Rows are points. The ring and each string are closed loops that go straight from each point to the next, and from the last back to the first. Before rounding, they use only three directions, however many columns there are. How many times does the string pass through the ring? Passing back the other way cancels.

Ring (8 x 3):
[[ 4.1  0.1 -3.1]
 [ 4.0  3.0 -2.8]
 [ 1.5  5.0 -1.7]
 [-3.4  6.7  0.4]
 [-7.6  5.5  3.0]
 [-7.1  3.1  3.6]
 [-3.5 -0.1  2.1]
 [ 0.2 -1.2 -0.5]]
String:
[[ 6.3  1.7  0.2]
 [ 8.5  0.4 -2.3]
 [ 5.7 -0.2 -5.6]
 [-0.6  1.4 -4.9]
 [-1.7  2.4 -1.5]
 [ 4.8 -0.6  0.2]
 [ 8.4 -2.3 -2.5]
 [ 9.2 -1.4 -3.9]
 [ 6.9  1.2 -5.7]
 [ 4.9  3.6 -5.7]
 [-2.4  4.9 -4.0]
 [-1.5  3.4 -0.6]
 [ 1.4  4.7  1.3]
 [ 0.4  7.9  1.2]
 [ 1.6  6.8  2.2]
 [ 0.9  3.9  1.2]
 [-1.6  4.5 -1.6]
 [-1.7  3.7 -1.7]]
Times through: 2
String:
[[-4.4  9.4  0.1]
 [ 1.8  6.1  2.3]
 [-0.7  3.3  0.2]
 [ 1.5  3.3  0.5]
 [ 6.0  3.5 -0.5]
 [ 8.7  3.3 -4.0]
 [ 1.8  3.3 -5.0]
 [-0.4  2.7 -2.1]
 [ 5.3  0.7  0.1]
 [10.4 -1.1 -3.6]
 [ 6.4  0.0 -6.1]
 [ 8.3 -0.6 -4.2]
 [ 9.7 -0.7 -1.9]
 [ 4.6  1.0  0.7]
 [-0.3  3.2 -4.1]
 [ 2.8  3.9 -5.9]
 [ 7.4  4.0 -3.1]
 [ 7.0  4.3 -0.2]
 [-0.1  7.3 -3.2]
 [-3.7  6.9 -2.7]
 [-1.2  3.7  0.5]
 [ 0.0  5.0  2.9]
 [-3.4  8.2  3.3]
 [-8.5  8.8 -0.8]
 [-6.1  5.7 -1.6]
 [-5.8  5.2 -2.0]
 [-7.5  8.9 -1.1]]
Times through: 1
